Each row is a point. A path goes straight from each point to the next, and from the last back to the first. The post is the endless flat space through its rows: a point in 2 columns, a line in 3, a plane in 4, and so on, so that a path can go around it. How many times does the path go around the post? Going back the other way cancels.

Post (2 x 3):
[[-29 -20   2]
 [ 20  -5 -18]]
Path, 24 rows:
[[-18   3   4]
 [ 16  -5  -5]
 [ 27 -24 -17]
 [-40 -35  -8]
 [-21 -30 -24]
 [  4   4 -20]
 [ -6  -3   6]
 [  3 -22  23]
 [  5 -30 -13]
 [ -7  -8 -25]
 [ -7  16  -3]
 [  1  -7   7]
 [  6 -32   5]
 [-55 -38 -14]
 [-21 -10 -13]
 [  9   3  -9]
 [-23 -22  18]
 [ 16 -29 -25]
 [ 45   0 -60]
 [ -5   3 -16]
 [  5  -2  23]
 [-43 -49  25]
 [-21 -37 -16]
 [-23  -5 -20]]
Times around: 5

Post (3 x 4):
[[ -1   1  15 -19]
 [-22 -18 -15  44]
 [  4  24  17 -17]]
Path:
[[-29  -4 -28   5]
 [-24  13  12  -6]
 [-22  17  34  26]
 [ 37  34  22  15]
 [ 22 -11   2 -28]
 [-28 -17 -59  41]
 [-56 -38 -15   4]
 [-21  51  30   5]
 [  1 -11  36   2]
 [ 36 -12   4   5]
 [  1  14 -40  23]
 [ -9  22   6 -35]
 [-30   4  21 -18]
 [-15   9  46  25]
 [-12   3  24  26]
 [-36  23  22   2]
 [-14  20 -13 -21]
 [ 12  27 -20   0]
 [ 36   2  24 -25]
 [-17 -27  25  42]
 [-40 -39  24  11]
 [-34  48 -12  13]
 [  3   1   1 -33]
 [ 16  -3 -23  18]
 [ 17  10  12  26]
 [ -1  57  45  -6]
 [-45 -11  18  23]
 [ -4  15   9  32]
 [ 46  26  19   0]
 [ 36  60 -19  -2]]
Times around: 1

Post, 7 rows:
[[  3  24   0   2  -5  13   8  -4]
 [ 22  11  15 -30 -18   3   4 -10]
 [ -5  23  20 -15  15  28  53 -18]
 [-27  -2  16  26  13  14  10  -8]
 [ 14 -16 -22  22  31 -16 -14  11]
 [  4  -2  16  20 -14 -33  23  15]
 [ -8  10 -33 -23  -1  13  11  -6]]
Path:
[[-34 -20 -16  -8  26  56  10 -24]
 [-29  -4 -18  -5 -39  22   2 -21]
 [  6 -17   6  17  27  -7   8  11]
 [ 15   6  14  -2   1 -20  18  34]
 [ 18  25   9 -37  -4  -6   5 -17]
 [-34  18  13   7 -24   8  -6 -44]
 [ -6  16  -9  34  17  37   3 -17]
 [ 19   7 -33   4  16   3  54  30]
 [ 34  34  32  24  27  15   8  25]
 [ 16   2  29   3  27 -17  28  10]
 [ 22  28  24 -29  11   7  21 -28]
 [  1   1 -21  29 -15 -27  16 -13]
 [ 15   3 -34  -5  -9  27   6  -3]
 [ 34  -2  30 -51  53  44  47  -8]
 [ 28  23  41 -24  36  28  44 -14]
 [  9  59  14  10  15  15  15  -6]
 [-15  18 -60  38  44  -8  33  -3]
 [-11  -4  -9  14  19   8  44 -19]
 [-34  21  -9  27 -19  44  19   2]
 [-19   0  39  20 -39 -20  19  14]]
Times around: 3

Post (8 x 9):
[[  2  10  17  -8 -20   7  -5  -3  -5]
 [  8   8  -7  -9  -3   8  -1 -11   3]
 [-38   1  22  -4 -22   9 -21   2  27]
 [ 29  33  -2 -34 -13 -34  -7  22  11]
 [  8 -10   6   6  19  -1  -4  11 -15]
 [ -1  26   4   4   8   8 -16  -2   2]
 [  7  13   1  -4  15 -11  -3 -13 -13]
 [-15   8   9  14  40   5  19  19  -6]]
Path:
[[  2  21  13 -19   7 -10  25   4  -2]
 [  8  -8   7   2  36 -33 -14 -13 -19]
 [-42   7  -6   7  24 -11 -15 -15  29]
 [-19  27   3  21   1   5 -24  26  -6]
 [ 10  19   5 -22 -10 -19 -32 -11 -24]
 [-14  34  25   6  18   7 -31  -4   4]
 [ 11  -1   5 -17   2  18  60  14   9]
 [ -1  44   9   2   8 -12   9  30  33]
 [ -8  31  -9   8  -2  14   4  22   0]
 [-24  32   3  -9 -24  19 -24  -7  23]
 [ 25  -3  -1 -41 -16  13  21  57  16]
 [-18 -13  14  -5   8  20  29 -29  -4]
 [ -2  21   9 -20 -10  16   6   7   5]
 [-27  -3   7  15  15   2 -43   2 -27]
 [-26   7 -12   8  19 -22  -9  34  12]
 [-11   9  25  16   1   5  15  16   2]
 [ -7  28  10  16   3  29  -9  -5  19]
 [ 26  22   5  -6 -14 -20   0  35   5]
 [-16 -17  -2 -16 -12 -10  -4   1  11]
 [ 19  17  33 -10 -44  18 -20   7 -24]
 [ -3  19  23 -27  -6  -6  -4   7  11]
 [ -4  12 -16 -14  25 -12   3 -11  39]
 [ 15   7   5  13  -7  10 -34 -11 -10]
 [ 13   0 -14  -3  -4  -2  11   1 -15]
 [ -1  19  -6 -27 -16   2  24  -8 -11]
 [  2  12  15 -21   6   9   9  37   9]
 [  5  12  21  -7   4   1   5 -13  -4]
 [-36  10   5   6   4  25  13   3  42]
 [  0   2   8   4 -10 -21 -21   7 -17]
 [ 23  12  -5 -19 -24  13  27  10 -22]
 [-27  31  -2   2  34  13  -4 -13   4]]
Times around: 4

Post, 10 rows:
[[ 23   3 -10   6 -31   9 -20   5  -3 -23   1]
 [-26   1 -12  -6 -12  -7 -14 -10  -1 -16 -16]
 [  7   8  -9 -19  21 -11 -14   2   5  29  -2]
 [  7   1 -13 -11  10   5  -8  33  50  -5 -12]
 [  0   1  -4  12  -3  16   5  16 -11   1   4]
 [ 18 -11  -8 -10  -9   2  13  -9   9  12  -3]
 [  2  -1   1  20   8   7  -5  -8  -9   0 -23]
 [ 28  -5  23 -13   6  -3  -4  18  -4  21   7]
 [ 13   9  15  13  -4   5  -3 -12  -9  20   3]
 [  2 -14  -7 -10 -28   7 -13  -9  -8  21   4]]
Path (29 x 11):
[[-28   6 -10 -20  -6   5  13   5  -8   8   8]
 [-11  11   2  -4  24  -3   5  25  -5  -4 -13]
 [ 19 -22  -9   7  -2  10  11   5   0  15 -23]
 [ -7 -13 -19 -26 -18  -3 -10  17  -9  29  18]
 [  4   0 -26  24   8  22 -21  14 -12   3   2]
 [ 16  -9  -9 -21   0   7 -24 -21  23   8 -15]
 [  9   8 -26  10  19  23   6 -12   6  24 -18]
 [ 33  15   9   6  -4  -6  -1 -18  -8  42 -11]
 [ 12 -16   2   2 -24 -12   2   0   2 -17 -25]
 [ 11 -37 -21 -16 -10  -9 -15  18 -16  15   3]
 [  3  15   1  -4  26 -18 -54   4 -21  -8  -4]
 [ 21  23 -41  -3  31  22 -37  55  24  -1  12]
 [ 11  19   6  -8  15  13 -11  19   0  -4 -10]
 [ 24  14  18   8 -12   3  -7  22  16  10  -9]
 [-15  -3  -8  -8 -19  -3 -24  31  12  -8  -8]
 [ 40   0   5  11 -10 -14  -4 -23   5 -10  -3]
 [ 29   8  -5  -5  -5   1 -23   1   5   3   7]
 [-21  17 -16 -42 -36 -10 -40 -33 -18   2   9]
 [ 33  -2 -20   0   1  29   4  27  21  30  -5]
 [ 14   2  18   5 -16  -4  10   2   5  29  -1]
 [ 31 -26  23 -19 -25 -29  -1 -27  17   8  -5]
 [ 26 -17   5  20  23  22  11  -8  60  29 -18]
 [ 24  14 -38  13  25  32  26 -29 -24  28  15]
 [-17 -10  32   0 -13  13  27   1 -18  -1  -1]
 [ 15  -5   3 -16 -31 -12 -35   3  14   8 -28]
 [ -9  -8  -3  11 -34   6  -6   2  19  -6  -9]
 [ 29  11   3  -1  13 -19  -9 -11  -1   8  22]
 [  9  -5  -2   9  19   7 -20  28  56 -26 -25]
 [ -3  -1  -9 -38 -13 -10 -16  -4  -5  16  16]]
Times around: 5

Post:
[[  2   0  -1  19   3  20 -15 -14 -26 -15   4   5  -6   0]
 [-12  28  -8   9 -27   8 -11   4  -1  21   1  11  15   5]
 [  0  -9   7  14   8  17   1  11 -28   4 -11  23   9  -4]
 [-22  -2   6 -18  42  19   2   3   6 -19  -8   7  15  26]
 [-22   1   6 -19 -19  10 -10   7  -9  -4 -14   4  -1   6]
 [-15  10  15  23 -16  -2 -14  -7 -11  21  14   2  10 -13]
 [ 11  -6  15 -10  -3  21  -3  11 -14 -15  10  -1  12 -11]
 [  1  -8 -18   5 -27 -21 -21 -11  -2  21  -1  -6  14  -9]
 [ -2  21  11  11   9  -2 -23  19  -3  10  -5 -12  -1 -14]
 [-31   7 -15 -10  30  28  16 -16  -5   9   9  -8 -12  -4]
 [-36   3  -7 -36  37  16  -5  -5 -12 -11  16   7   6  12]
 [  5   2   4  11  -9  -4 -21  10  -3  32  14  -5 -18   4]
 [-13   2 -11  -3 -12 -27  -5   8  11  -2  10   9   2   0]]
Path, 27 rows:
[[ 21 -23  17  -8  25  10  -5   2  -6   2 -42  13  17  22]
 [  6  23 -27   4 -13   9 -41  -7  -4  -7 -27  11   0  60]
 [  5 -29  11   7  15  17 -13  11 -35   5 -16  23  28  13]
 [-39 -10   3  15 -10  26  13  -8 -16   5  33  26   2  -2]
 [-42   3  -7   3  13  27   1 -29   4  48  41  26   5  12]
 [  3   3  -7   3  37 -10 -26 -26   7  21  24   7   6   9]
 [-28  17  15 -13  -7 -10   0  12   2 -10 -13  -6 -22  13]
 [-13  17  -8 -11 -14  -5  -4  25  -2   2   7   4  31   6]
 [  2  -6   3  22   5  18  -2  19  -8   2   9  -9 -19   1]
 [-11 -25  26   4 -11 -26 -41  24  -7 -14 -26  -2  -6 -46]
 [  5  10  11  -8  32 -32  -4  -2  26  -6  20  -4  42 -33]
 [-23  13   6  14   3  35   5   4 -50  18 -10  31 -20  10]
 [-15  -9 -19  24   2  -9  27  18 -17  10 -43   1   4 -12]
 [-14  18  -9  -2  -6  28  -7   0 -11  22  21  12  29  15]
 [-10 -10  -1  44  41  36  15  13 -17   9 -15  54  -9  26]
 [ -2  -1   2 -26 -31   6 -23   1  -5  27   6  -3   8 -28]
 [-11  27   2  -7  13   5  -1   9   0   0  -4  27  31  10]
 [-16  19  11  -5 -15  17  -2   2  -5  19  -7 -33   2   8]
 [-11  -1 -11   9 -38  10 -14  -3 -14  18  -7  -1  20  14]
 [-44 -17 -14   7  -1  12 -32 -39 -36  30   8 -11 -15 -16]
 [-14   2   1   9  -1  12 -13 -24  11  10   8 -11  15 -12]
 [  6  23  -2  -3  41   0 -28   9   8  -2   1  -9   6  -4]
 [ 17   3  20 -18  -1  20  19  37 -24  35  -9   7 -11  -6]
 [-31   3  18 -12  44  15   2   9 -15 -20  23   6  -3  25]
 [-25   0  19  16   9   4  13  18 -11 -14  13 -26 -15 -15]
 [-40  24 -11  45  38  25  -7   5  -9  28  19   9 -34  18]
 [ -5  -3   2  -2  20   5 -15  -7  -1  30  41   0   2  -3]]
Times around: 5

Post (17 x 18):
[[  1 -24 -12 -10  22   9  11 -10 -17 -17  28 -13 -12  -1  -7   5  -1  19]
 [ -3 -18   8 -12  36   9  15  13  14   2  -6 -17  -1  -3   5 -19  14 -17]
 [-21   7   8  -1   2  13   1  12  -3 -12  12  -8   3  -1   4  -7 -16  11]
 [  4 -12  -6 -10  23   3 -24   9  -6  -8  -9  -9   0  -2   3  17 -40   7]
 [  9   6  -8   7  10 -39   1 -17 -14  -7  15  15  -8 -36 -23  -3  -9  -9]
 [ -5  13  -2   4   8   8 -12  21  12  28  -1   9 -12  21  -4 -10   2 -15]
 [  8  -1   0  22  -1  23 -10   9   4  36  19   2  23 -29   9   1  19  -8]
 [ -9   6  19  12  17  25   6   8  16  -4 -12  17 -13 -36  -8   1 -20 -22]
 [  3  -7  20  25  10 -13  -8  -3  -2 -28   6   6  -8 -21   1  17 -31 -12]
 [  6  11  18   0  -8 -11 -18   4 -27  -3   7  -9   4  19   8  -9   9  30]
 [-11  -5  -3  -3 -19 -29  -7 -20 -15   5  -7 -13 -14  18  -6  -4  13  14]
 [  2 -14  -3  -4   8   3  10  14  -4  -5   2  37 -18 -31   5  16 -12  -4]
 [ -8 -10  14   5  18   5  -7   6 -19   8 -13   6   7  24  -1   8 -28  -6]
 [-16  -6  -4 -17  43  11  15  12  -6  25  11 -11  -7 -13  19 -18  13   5]
 [ -1  30  -4  18   4 -13  10  -8  -4   6  -6 -22  -8  12 -21   2  16 -36]
 [ -1  28   8  26 -12  -9  10 -17  17  -5  -3   2  -2  18  13 -17  10  -4]
 [ -5 -15  -8  24   4 -19  -8   0  13   7 -17  15   3   6  -9  28  -4  10]]
Path, 29 rows:
[[ 14 -13  -3 -34   2 -22 -40  10  -7   1   5  11 -15 -40 -11   1 -28  18]
 [ -9 -24  12  -2  -6  -8  23 -15 -60   7   6 -12  23  30   0  14   7  15]
 [-17   8  21  11 -37  21 -16   0  19 -18  14 -18  -2 -21 -14  -2  -8  21]
 [ -1 -40  20   1  24 -23  13   6 -29  -5   6  32 -35 -11   1  10   4  12]
 [-10  33  -4  14   8  26   8  28   9  15   2  38 -27 -19  28   7  10  24]
 [ 13  55   1  22  -6  -5   9  -3   9 -29  17  -2  29   6 -26 -30  10 -15]
 [-20  13  12 -17  27  -3   7  -8 -19  10 -34   4 -18  39  -7  -2 -10 -12]
 [-31 -11 -13  40   4   3  39   0  16  -4   6  11 -16  26   8  27  32 -14]
 [-17   6  26   0  -9 -13 -14  16 -30  15   4 -10  47 -27 -27 -51   4  -5]
 [  2   8  -6  14 -15  24  10  -2  -8   9  23  -1   2  -8 -19 -13   0  17]
 [  5  -8  33  17 -16   0 -21  12  -3  11 -12   4  21   7 -13  17   2  15]
 [-34  -7  52  14   6  -7  -4   3 -15   8  -7  -2  20  15  14  12  -8   7]
 [-10 -35  -5  -4   1   4  11  -6  -1  23  19 -16   7  17   5  11  23  -1]
 [ -1  -7  19  15   5  12 -22  31   4  11   5   0  -1   3  -5  14 -12  -8]
 [ -1  25  -5  -1  -5 -30 -52  17 -25 -11 -20  -8  -5 -18 -18  29 -53  40]
 [ -5   3 -16  -3 -23   0 -20 -16 -27 -23  19   3 -14  -3  -1  -2 -31  35]
 [ 18  -8 -23   9  -4  20 -18   0   6  10  37   9 -17   6  12   4  11   2]
 [-16   6  22  -3   7  -7   3  14  -9 -13  -2  17  -1 -18 -27   4 -10 -21]
 [  3  14  -3 -10  15   5 -16   1  37  -1  23 -26 -13 -13   2 -30   1  10]
 [  2  -6  14  30  21  21  -9  12  14  15   1 -35  29  19  -5  -5  -4   1]
 [  5 -17  -7  38 -14 -20  10 -19  10   2  27   8   1  -1 -33  28   0  -4]
 [  3   2  -5  -2   9 -37 -11  13  43   7 -26  34  -5 -14   8   2 -15 -18]
 [ -5  -6   7   7  28 -34 -31  -5   6  -5 -34  -6  -3  20 -16  12 -35 -39]
 [-28 -12  19  26   4  20 -15  25  22 -55  -8  -6  -6 -10  24  12 -31  24]
 [ 16 -14 -22  -8  26   4   2   5   7  22  18   2  -1   2 -27 -32  17  -2]
 [ -8  15 -20   5  -8 -11   6   0  21 -10  -5 -10 -28  33  -9  -4 -10 -25]
 [-16 -13   0  -5  11   5  -5  -6   7 -12 -23  -6 -13 -41  38   1 -29  13]
 [ -5  15 -25 -12  30 -22  43   0   0 -32  -8  -7  10  15  13  -5   7   0]
 [-44  -7  17  -4   1  11 -19   0  -3  31 -26 -13   4   1  32   6 -18  -3]]
Times around: 1

Post, 17 rows:
[[ -3  -3  -9 -11 -18  -4   5   3 -12 -15  10   2  -8   5   5   4  -8   0]
 [ 50   1 -29 -21 -26  25 -26  -3  55 -10   5 -26 -15  -5  29  34 -28 -43]
 [-24   2 -29  -3  26  10  15  -3 -11  13   5   5  18   4   2   5  18 -20]
 [ 35  -6 -34  16  -1  -9   3   8   7   9  -1   1  16  -4  -5  12 -13   7]
 [ -9  -8  -1  -2 -11  -3  -8  11  10   9   3   1  -3   6  -5 -23   8  -6]
 [ -1  47  15  31  -5 -39   1 -10 -45 -45  -7  11  -6  -2 -32   7  -4 -46]
 [ 15  -4 -31  -5  -9  -3  16  13  -7  15 -17 -16  -2  -8  16 -17  17  -9]
 [-10  16 -18 -32 -17  -1  -2  21  -1   1 -10  13   7  -5  -2  10  -6   1]
 [ 16  -5  -8  -5  -5  -1   3  11 -16   3  -1  25   2   2   7 -16  -3 -16]
 [ -8  13  -7 -21   3 -24 -16  10   8 -11   3  14  10 -24   9  -7 -23   4]
 [ -4  -1  -3 -29 -10   5  13   4   2 -10   4  11   7 -19  -9   3 -28   3]
 [ 13   6  -5 -10  -7 -13  19  32  -2  18   7   9   2   4  -3   1 -22 -11]
 [-33  -6   6  23  -4   2  -9   8  19 -26 -10  13 -35 -42  28   2  -1   1]
 [ 17  15  10 -15   6  -7 -12   9 -10  23  -2  10   9   2   9   9   5   5]
 [-31  -9   2  -7 -14 -13  14  -4  19 -14  -6  16  17  -6   6 -17  20 -11]
 [ 13  -2  -1   1  -1  16  -3  22   2 -11   8  -3   0 -13  16   8 -10 -15]
 [-14  15 -15   3 -10   8   8   0   8  13  -3  -7   3 -10  31 -12  -3  -1]]
Path, 28 rows:
[[  3   0 -13  33   2 -18  -8 -18  12   7  -8  -6  -2  -6  15  -7  14 -19]
 [ 11 -19  14  10 -25 -24  18  27  -2 -19 -11  27 -23   9  -5  12  -6 -18]
 [ 13  -4 -13  22  23  12  11  -5  -7 -14 -23  34  19  -7 -34 -22   7 -36]
 [ 28  -3  -7   2 -14  28   5   7  31   3   5  13  10  -9  58  -5  -4  -4]
 [-13  15   4  21  19  -7   9   6  -9   7  27  21  14  -9 -25  35  -8  -2]
 [ -9  -6  -2   7 -44   8   8  15  -2 -32  -3  10   6  -6 -17   0 -16 -10]
 [-30   4  -3 -20 -36  -4  -2  26  -3 -13  -6  18 -22   4  -5  12 -25  22]
 [ 34   1 -35  18 -13  -6  -1  13   8 -16  -7  21  -9   1 -11   1 -41  -7]
 [ 22  -1 -47 -27   3  25 -55   4   4  -1   1   0  -9   3  16 -19   6 -29]
 [ -3 -18 -33  -2 -23   5   3  31  27 -15  12  15  -2   7 -17  11 -11 -23]
 [ -7  -1  -5  -8 -14  10  18  13 -14 -19   5  -4 -25  -7  -9  -5  -7  -8]
 [ 11  -9 -22  -7 -12  16  11  28   7   2 -17  18  -1 -13  41   7  -7   3]
 [ -6   0  -9 -30 -10  40 -20   1  29  22 -13  18   9 -14  38  10 -29   9]
 [-20   2 -14 -41  -7  -5  22  12   9  10  -3 -20  16 -15   3  -3  28 -38]
 [ 55  16 -41 -10  -2  17  -8  28  -8  27  17  -7  -7   8   9  33  -8 -13]
 [-16  34   6 -22 -32 -27  -7   1 -15  -4 -10  19   9   4  18 -26  -5  33]
 [  7  -5  -4   1   5  -9 -16   1  17 -25 -27  18  -5 -15  30  -3  10 -26]
 [  5  -4  21  -3 -11   8  -3 -10 -21 -12   7  -7  -4   5   1  -7 -18 -19]
 [  8 -15 -38  16  15   0  -1  14 -20  -7  -5   3   1 -11   2  17  25 -33]
 [ 17  14  23 -19 -59   5   2  -1  27 -22  -2  23 -38 -16 -13  21 -18 -27]
 [-24  30   4 -41   2  -6 -23   3  24   6   4  19   4  -3  33 -13  -1  -9]
 [ -1  14 -26   1  25   0  -2  20   3   1   9   6  10  -1  16 -12 -31 -26]
 [ 18 -17   1   5  11 -16   1  26 -22   9   2  21  -5  15  -9   4  10 -19]
 [ 10  -1 -23   6 -29 -28  -9  16  21  16 -23  23 -12 -16  -7   6 -11  16]
 [ -2  23  25 -25 -20  23   9  -4 -15 -17  11  -9  -4 -21  -1   9  -1  -1]
 [  9  -1   2   5   1   7 -30   5  19 -37  20   6  -9  -5   0   4 -16 -12]
 [ 12 -14 -60 -28  15  -1 -37 -10  38   6   3 -13  22   6  12 -34 -12  -6]
 [-11 -17  -6  -2  -1  -8  -4  12 -19  -1  -4   0 -11   9   7   4  18   4]]
Times around: 2
